Rows are points. To make a cloud, some directions were put in groups of two or more. Within a group, all points are equally far from the middle, so they leave a hole (a ring in 2 directions, a hollow ball in 3). The other directions are filled evenly. Then the cloud was stretched, turned, moved and blurred a little. Count the holes, and give their numbers of directions, smallest first.

Cloud (19 x 3)
[[ 13  41 -10]
 [ 53 -10 -19]
 [ 22  49  13]
 [ -7 -15 -41]
 [-30   0  32]
 [  8 -37   9]
 [ 13   8  -6]
 [-11 -51  -8]
 [ -1  -2 -14]
 [ 11 -43  23]
 [ 26 -33   7]
 [ 27  -5 -46]
 [-44  17  19]
 [-24 -23  28]
 [ 19  -9  32]
 [-12 -16 -38]
 [ 10 -25 -59]
 [ 39 -24 -64]
 [ 22  21 -30]]
Holes: 0

Cloud (32 x 4)
[[ 21  19  -9 -43]
 [-11 -41   6 -17]
 [-21 -49   9  34]
 [-40  39 -18   3]
 [ -4   3 -20  34]
 [  6  20 -23  18]
 [-17  -3 -68   2]
 [ -9 -42  -8  50]
 [-49  16   6  21]
 [  2   7 -19  18]
 [-45  31 -38  11]
 [-24   1  -3   9]
 [-54  29  10  49]
 [  7   8  10 -32]
 [  1  28 -30  54]
 [-25 -50   7  50]
 [-21  49 -43  32]
 [-68 -24 -17  10]
 [-31  32  23   0]
 [ 40   7   7  19]
 [  7  57 -13 -34]
 [-42  49 -39   0]
 [ 31  18  -3  -7]
 [ 30 -30  28  25]
 [-13  -7   9 -28]
 [ 20  10  18 -23]
 [ 11 -31  -8   9]
 [  1   6  39  23]
 [ 50  -7  13   4]
 [ 11  29 -22 -32]
 [  7 -49  23  30]
 [ 17 -30   9  27]]
Holes: 0

Cloud (56 x 6)
[[  8  -6  41 -28  13  37]
 [ 13  28 -36  10  30   6]
 [ 37 -25 -31  29  20 -17]
 [ 39 -26   1 -22  11 -56]
 [-38 -40  10  -1  35 -19]
 [ 21   7 -11 -49  43   5]
 [-40 -45  15  -8   4 -18]
 [-17 -55  19 -17   3 -17]
 [  6 -11 -17 -58 -27   2]
 [-15  50  33 -23  12 -13]
 [ 43 -34  16  13  -9 -47]
 [ 13 -31 -16 -47  -3 -46]
 [ 12 -53  14 -29   3 -28]
 [ 14  33  41  51  23  -7]
 [ 51   1  23 -16  38 -24]
 [-16   2  17  17  42  40]
 [ 39 -18  35  21 -39 -13]
 [ -6 -59  -9  17  -1   9]
 [ -4  52  21 -34  -7 -12]
 [ 42  -1   6  26 -17  47]
 [ 37  20 -28  10  26  24]
 [-37  32  15 -23  21  18]
 [ 40 -10 -24  17 -42  -6]
 [ 12  -2  13  43  40  31]
 [  6  57  20 -26   9 -22]
 [ 29 -28 -38  20  22 -13]
 [ 22   2 -23 -26  -9  49]
 [-17   8 -22  44  -6 -51]
 [-19 -36   0  32  39   0]
 [ 34 -30  10  42 -33  -5]
 [ 23  18  58   8  30  -7]
 [-35 -33  27 -12  -2 -38]
 [-12  -9 -23 -44  23 -52]
 [ 29 -27   6 -33  42 -30]
 [ -8 -14 -25 -53 -26  -7]
 [ 23  -4 -17 -33  45  27]
 [-36  18 -14  24  40  -3]
 [-14  35 -22 -22   7  30]
 [ 14  39 -15  32  20 -44]
 [ 23 -32  34 -24 -25  -9]
 [  7  15 -10  11  -8 -77]
 [ 16 -14  11 -19  14  58]
 [-42 -23  16  -7  40 -28]
 [  0  -7 -47  18 -23 -30]
 [-10   2 -46   4  30 -20]
 [ 56  13   6  25 -12  37]
 [ 25  47  -8  15 -39  -2]
 [ 42   4  17 -37  40  -9]
 [ -5 -33  32 -27 -17  18]
 [-42 -14 -27 -28   9 -41]
 [-20  17  20 -17 -41 -44]
 [-49  -6   6 -11 -23  17]
 [ 30 -15   4  25 -22  48]
 [-21  28   1 -49 -18   7]
 [ 39 -27  -4  31 -36  10]
 [-27  -9  22   0  -9  47]]
Holes: 3 (2, 2, 2)

Cloud (86 x 8)
[[ 19 -10  27  12 -17  32 -70   8]
 [ 38 -12 -29  13  23 -10  10   3]
 [-20 -39  15   2   1  66 -22  15]
 [ 18 -42  -5  56  -1   1 -23  42]
 [-59  -5  16  -8  26  -2  28  47]
 [ -3 -36 -16  23  40  37 -48  39]
 [-49  20 -17   0  46   0  18  27]
 [ 11   2  13  38  13 -34 -66  33]
 [ 24  -6 -37 -28  51  11 -21  39]
 [-40 -16   5 -15 -31 -20   7  28]
 [-34 -23  12   9  38  45 -50  35]
 [-11  21 -30  36 -29   2 -59  46]
 [ -6  26  -7  66 -18  -3 -22  22]
 [ 13 -34   7 -14  21   6  18  67]
 [  8 -12  35 -26  31   4  11  35]
 [-30  41  17 -17 -11   6 -35   7]
 [-33 -28 -11  64 -33   4 -42 -19]
 [-46 -29 -34 -38  32   8 -25  23]
 [ 29   1 -21   9  15 -10  23  16]
 [-40 -17 -49  22  22  42 -10  30]
 [  4  20 -17 -34 -23 -17 -29  41]
 [-49 -20  -4   7   8  55 -49  13]
 [ 23   5 -21 -26  29  31  12   0]
 [ -8  33   9  37 -33  16 -23  54]
 [  3  31   4   6  28  53 -42  24]
 [-21 -24   7  14  26  24 -76  28]
 [-33 -19  31  13  -4 -24 -63  28]
 [ -1  14 -10   6 -26 -31  10   6]
 [-62  -4  24   2  26  43 -21  11]
 [ 33 -16  12   5 -16  27  -5  60]
 [-23  -7 -58  39   2  21 -31   8]
 [-17 -45  14 -27 -16  30   2  38]
 [ 12   8 -11  12  51 -31 -45  15]
 [  8  27   1  33   1 -32 -55  10]
 [ 29 -21  16  -6 -14 -39 -14  33]
 [ 25 -22  -5   4  10 -51 -38  15]
 [-11 -44 -12 -12   1 -45 -42  47]
 [-24  40  24  15   1  44  -1   5]
 [-30 -27  24  31   3 -47 -21  24]
 [-21 -47  -4  19 -19  11  18  43]
 [-11  23  -7 -47  -1  17 -16 -11]
 [-45  -5   3   6 -20  59  -6  41]
 [-26 -11  -4  -3 -52  53 -17  -7]
 [ 34  -9  19 -33 -16   7  -5  21]
 [ 20   7 -24  27  12  16 -78  27]
 [ 17 -19  -1 -18  44  -7 -40 -24]
 [  6  12 -37  -8   6 -24 -36 -27]
 [-45  11  17  28   0  -8  26  -2]
 [ -6   6 -19 -17 -45  40 -25   6]
 [-54  15 -11   7  16   8 -51 -19]
 [-36 -32  -2 -36 -12  37   3  29]
 [ 17   9  52  27 -19   7 -32  22]
 [-29  14  -5  -3   5  -6  37  23]
 [-36 -29   6  67   3  -9 -28  31]
 [ 19 -57  10  25 -34   0  -2  17]
 [-32  -4 -49 -26 -14  17 -47  38]
 [ 16  10 -15  26 -12  39  14  33]
 [-34 -35 -37   8   4  50 -38 -14]
 [  7   9 -56  30   5  21 -52  13]
 [-36  22  22  20 -42  38 -27  -2]
 [-10   1 -38 -10 -24  51 -42 -20]
 [-48  15 -34 -16  32 -15 -36   8]
 [ -6  -6  55  12  24   6  -1  39]
 [-23 -48 -45  34 -10  -2 -17   0]
 [-43  25   9   6  -5  60 -29  -5]
 [-19 -42  28  39 -54  30 -16  -3]
 [ 34 -10 -38 -25  25  25 -34  -3]
 [ 13 -30  12 -29  28  17  14  45]
 [-24 -43 -19  -4  34 -33 -33   7]
 [ 11  27  29   6  -8 -14  11   9]
 [-12  23 -11  69  -8  -6 -23 -13]
 [ -4 -52   2  10  -3   7  20  45]
 [-12 -32  38  64 -16  -5 -19   8]
 [ 44 -24 -11  21   3  17  15  15]
 [ 15   1  35  35  22 -21   1  23]
 [ 31  -4 -15  28 -12  16 -77   5]
 [ 11   7  13 -21  40   4 -51  -6]
 [-20  18 -34  -3  10 -31 -36 -10]
 [ 31  -1 -14  13 -40  -5  11  -3]
 [ -8  13 -22  32 -44   8 -21  54]
 [ 22   0 -50 -17   9   8 -37 -24]
 [ 25  -2 -29 -28  42  29  -5  39]
 [  4   7  55  15   1   7 -25  54]
 [  6  32  28  23 -37  31 -34   0]
 [-12   3 -42 -17 -33   0 -40  21]
 [ 14  17   0   6  12  37 -74  22]]
Holes: 3 (2, 2, 3)

Cloud (98 x 9)
[[ 19 -28 -16  -7 -62  11  28  -4 -37]
 [-23   2  13 -19  34 -32  -9 -63  25]
 [ -2 -49  37  14 -21  -6  11  30 -17]
 [  1 -15  20 -22  -3 -15  -8  54 -12]
 [-28  36  12   8  25  46  26 -32  23]
 [-23  24 -29  19  11  33   6  19 -36]
 [ 22  12 -62  -1 -55  -6   5  35 -29]
 [-20 -39  62  26  27  -1 -23 -40  -5]
 [-11  -1  41  -3 -10   6  64  -5  58]
 [ 45  -5 -17   8 -10  -3  41  -7  -2]
 [ -9 -26  -4  33  12  11 -20 -27  40]
 [-27   3 -18 -34 -37  15  13  21 -43]
 [  6  32 -33   3  23  33  -9 -17   0]
 [  4 -36   7  45  21  19 -31   6  19]
 [-10 -59  45   7  23 -30  32  17  19]
 [ 20   0 -43 -32 -66  24 -17  25 -24]
 [-55  32  -3 -10 -23  39  -4 -48   8]
 [  9  14   4   8  -4 -18  23 -13  46]
 [ -6 -21  42 -35   3 -11 -19 -43   0]
 [ 16  30  10 -50 -26   1 -34  15 -54]
 [  7  71  -4 -21  -8  33  29  47  49]
 [  4  37 -22 -11  21 -48 -40   8 -12]
 [-15   7  -9   7 -30  -2  12  58 -30]
 [ 42 -22  11  -4  13 -10 -26  -2  23]
 [  7  -9 -27  78  -1  10  39   7 -14]
 [-20  -5  -2  -9  -2  54  37   9  -4]
 [ 14   9  34 -22   9  -1  -2  60 -16]
 [-27  22   6  29 -29  20  46 -33 -50]
 [-31 -16  39 -24  27   0 -17 -41  63]
 [ 11   4 -20 -13 -17   3   7  51  53]
 [ -2  35   6   9  -1 -11   0  40 -61]
 [-35 -39  -2 -14   2  25  44 -21  14]
 [-14 -35  -1  45  48 -25   9  16  19]
 [-18 -18 -37 -11 -42 -20   1   4   8]
 [ -5 -33   5 -21   8  28  42 -12 -18]
 [-36 -31 -19 -14  27 -11 -18  19  30]
 [-42 -52  -9  23  -1 -15 -18 -36  12]
 [-11  58  14   0  -5  24  16  42  58]
 [-10  31  -3  40 -32  10 -48  14 -17]
 [-35  56  36  17  42 -10  13 -22  25]
 [-28  33 -21 -27 -41  -4  40 -11  15]
 [  0   0   4 -27 -54  19 -10 -16   4]
 [-29  59  10   8 -19  11 -55 -16   9]
 [ 39  41   0 -32 -24  20  17  33 -26]
 [ 15 -35 -24 -10   7  12 -22  14 -60]
 [ -1  18  59  44  14  -3  21  18   5]
 [ -9 -44  30  -8  24 -30  28  31   9]
 [ 34 -12 -50   7 -27   2  28  33  -5]
 [-16  10  -2  14 -41  41  26 -12 -39]
 [  6  -2  17  -5  40 -38  -1 -15  26]
 [  5  -3 -38  19 -64 -23  -8  33 -55]
 [-58   8  22 -24  21   6 -21  13 -12]
 [ 16   5 -29 -48   6   0  32  25  -4]
 [-46  21  24  15   5  12 -52 -38  27]
 [-27 -39  -2  -7   3  10  58 -27  46]
 [-48  45 -32  12 -22   3 -69  23 -21]
 [ 14  59   5   7  24  22 -14  15 -29]
 [ 13  38 -26  25  19   5  -9  23 -64]
 [ 18  18  15 -37  -2  14  -8  42 -50]
 [ 30   4  -8 -28 -44 -13  17 -10 -59]
 [-31 -24  18 -18 -20 -11 -11  27 -17]
 [  1 -15 -22 -17 -44   0 -18  50  -6]
 [-41  -8  -6 -11 -22 -18  45  28  -7]
 [-11 -23 -47 -19   6 -20 -43  30  -7]
 [-13   5 -16 -48 -13 -27 -14  46 -31]
 [-11 -19  51 -21  34 -25  25  13  53]
 [  0  50 -21  22  17  17  18 -19   1]
 [  1  39  -9  43   3   6 -55  20   7]
 [-46   1  11   5   5 -26  60  36   2]
 [-14 -26 -28   0 -30 -14  39  -4   8]
 [-14   0  39 -26   6 -33  10 -12  42]
 [  0  68   4   1   5  48  -8  12  24]
 [-44  22  28  -7  18 -26  40  38  -2]
 [-69  -1  28  22  12   1 -29 -13   1]
 [  7   1 -12 -46 -39  11  10 -20  -9]
 [  5 -21 -31 -17 -35 -11 -51   9  18]
 [ 31 -34  -5   2   6  27  29 -16  23]
 [ 11  18  55  33  21  35  10  -9   3]
 [-38 -16 -20  58  -9   1 -18 -34 -10]
 [ 24   8  42 -32   7  23  -5  25  15]
 [ 19  20 -44   4  -4 -17  24  67 -41]
 [-19  34 -18 -16  -2 -18  60  -6  -2]
 [-14 -22  25  -4  -6  32  80  12 -25]
 [  1 -28  -6  60 -30 -35  13 -17  -2]
 [ 27  28 -46  39 -39  -2  -2 -13 -23]
 [-41  54   2   5  42 -11   2  -6 -14]
 [ 16  66   0   1  23   6  19  37 -21]
 [ -7   9  27 -37  32  30 -24   5  67]
 [ -4   3  10  39  22  -3  78 -32  49]
 [ 13 -28 -22  34 -10 -48 -18  23 -31]
 [-24  -8 -21 -39  20 -34  11 -16 -11]
 [-11 -18 -18   6 -18  15 -63  25 -52]
 [ -6 -43  18  -3 -21  -3 -52  -1 -12]
 [  8  -8  31  83 -16 -12  36 -20   3]
 [ 34 -48  -5  40  19 -15 -12  31  18]
 [-26   7  13  39  45   2  35 -17 -35]
 [ -1 -25  38  -1   5  10  62  31 -48]
 [  0 -23   7  44  -7 -58 -27 -24 -15]]
Holes: 2 (3, 3)

Cloud (88 x 9)
[[  6  26 -20 -28  -7  -6   5 -38  13]
 [ 36 -10 -11  17 -39 -18 -26  29  12]
 [-28 -22  -7 -23  20  20  -6  39 -18]
 [-44 -13   2  -8 -20   1 -24  52  46]
 [ 40   7  21  27 -17  -1  25   2 -47]
 [  0 -21 -23  -5 -41 -22   8  28 -59]
 [-20  -4   5  28   6  25 -19  -6  -2]
 [-44 -60 -17 -41  -2 -29  33   8   3]
 [  3  61  37  -8 -53   5   5  40 -21]
 [  6 -27  21  -3 -57 -46  42  54  -6]
 [ 17 -36  22 -42 -14 -21  12  58  -3]
 [-24  63 -11 -13 -29 -10  -9  15  53]
 [ 23   9  64  -1 -23 -29   5  28 -60]
 [ 32 -60  26 -15  13 -43  -4 -11 -42]
 [-28 -41  46  -9  -6 -53  15  15 -38]
 [  5   2  23  12   1  12 -38   2  11]
 [ 39 -10   8  42  18   9   7  12 -51]
 [ -7  11 -14 -18  57 -21 -11   4 -23]
 [  2  22 -59  11  -3  -5 -17  18  27]
 [ 43 -17  -5  -2  -8 -37 -19 -45  -9]
 [ 39 -30 -29 -20  22   6 -24 -35  22]
 [ -9 -29 -46  19  15  -5  -2 -38  25]
 [-34  21  28 -11  11 -24  15  32 -28]
 [ 13  -3 -15 -12  75  20 -17  -5 -15]
 [ 36  30  44   3 -18 -13 -22  23 -52]
 [  3   5 -35  23   9  36   7  11  32]
 [ 46 -29  -3  -8  -4  29 -23 -22 -34]
 [ 10 -43 -27 -31  53 -19  12 -47 -60]
 [-44  -1 -22 -15  31   7  -7  -9 -35]
 [ 39  43  -4  42  49 -15 -20 -21   3]
 [ 21 -15  28  15 -29  14 -27   9 -43]
 [  6 -33 -14  12 -19 -44  17  26 -33]
 [  2  20 -40  19   2 -16 -28 -11 -64]
 [ 42  16   2  27  18 -24 -33 -32  32]
 [ 20  22 -35  -2 -24  14   4   7  59]
 [ 34 -33 -14 -28  15 -35 -11 -57 -78]
 [ 22 -28  20   3  49   6 -32  21 -10]
 [-37  17 -24   5 -40 -37  29   6   2]
 [ 38 -14  -6  14 -31  44  19  19 -40]
 [-34   5 -19  -9 -17   5  42  -5 -58]
 [-55  -4 -33 -12  47  17  -4  -9  14]
 [-10  -7  38 -12 -34   2  33  87 -50]
 [  6 -39  -9 -40  31  31  13  -4 -32]
 [ 45 -20  23  12  29 -36 -17  33  28]
 [ 25  -9 -30  -4 -25  47  -9  20 -29]
 [ 12   1  -1 -26 -22 -26  22 -33  18]
 [ 19 -45  29 -26   1 -14  17 -22 -38]
 [-20   5 -12  15  41 -64   9   1   0]
 [ 19   6  25  11   2 -52 -46  16  -2]
 [  6  22 -26  33   5 -18 -17   5 -72]
 [-49   2 -12 -10  17  12  -4  21 -31]
 [ 37  39  35  25 -18   5   5  41 -49]
 [ 52  17   7 -12 -14  21 -36  22 -50]
 [ 10 -22  -1  30  23   7  -4  56   3]
 [  6  -5 -22  15 -15 -20 -17 -52 -21]
 [ -9  -1 -20  26 -31 -43  -8 -23   3]
 [ 11  33  15 -11 -57  -1 -25  35 -39]
 [ 37 -29  38 -23   5   9   1  52 -38]
 [ -7 -17 -27 -13  63  11   5 -31 -69]
 [-16 -33  22  10  10 -46 -28 -12  24]
 [ 28  -2  31 -23   4  -4 -12  48 -47]
 [ 27  22  -6  39 -16  23 -31  22  18]
 [ 21 -20  11  -5  18 -70 -30  25  26]
 [  6  35  10  11  -9  15 -43  20  37]
 [  0  29  12  19 -33 -13 -13 -26  50]
 [ 55  16  20  29 -12  -6  -9  27  12]
 [-39   9 -13 -37  -3 -39  -2 -25  33]
 [ -9  62   5  36 -22 -41 -18  37  26]
 [ 41  10   0  13 -14 -41 -48  -1 -57]
 [-17 -35   6   1  35 -47 -11  41 -31]
 [-17 -30  18 -14  18 -67 -11   5 -26]
 [ 25 -17   9  -4  32 -50  -8 -39 -23]
 [-25  -8  21   7  22  18  29  11  -4]
 [-28 -39   6  32  21 -33   6   2  16]
 [-17 -19 -29 -33  14   8   0 -15 -80]
 [-17  11  -6 -12  52 -44 -21   1 -11]
 [-29  11  -5 -23  25 -19  27 -10  -7]
 [-15 -32   2 -35 -19 -46  -3 -13 -58]
 [-13  23 -27  14  -5   3   1  43 -20]
 [ 52 -14  24   7  -1 -21 -26  -4   2]
 [-20  -3 -15  -5  50 -31   0  35 -13]
 [ 21   8  21  21  41  -1   8   9 -76]
 [ 32  -2  -7 -34  27  25  17  -2 -40]
 [ 21  66   4  30  14  -7 -30 -12   7]
 [ 16 -37 -40 -25  56 -50   9 -24  29]
 [-23  52  21  28 -67 -14  -1   5 -29]
 [ 29  27 -14 -21 -37 -25 -13  24 -12]
 [  3 -40  -4  -8  55 -32 -21  47   1]]
Holes: 2 (3, 4)
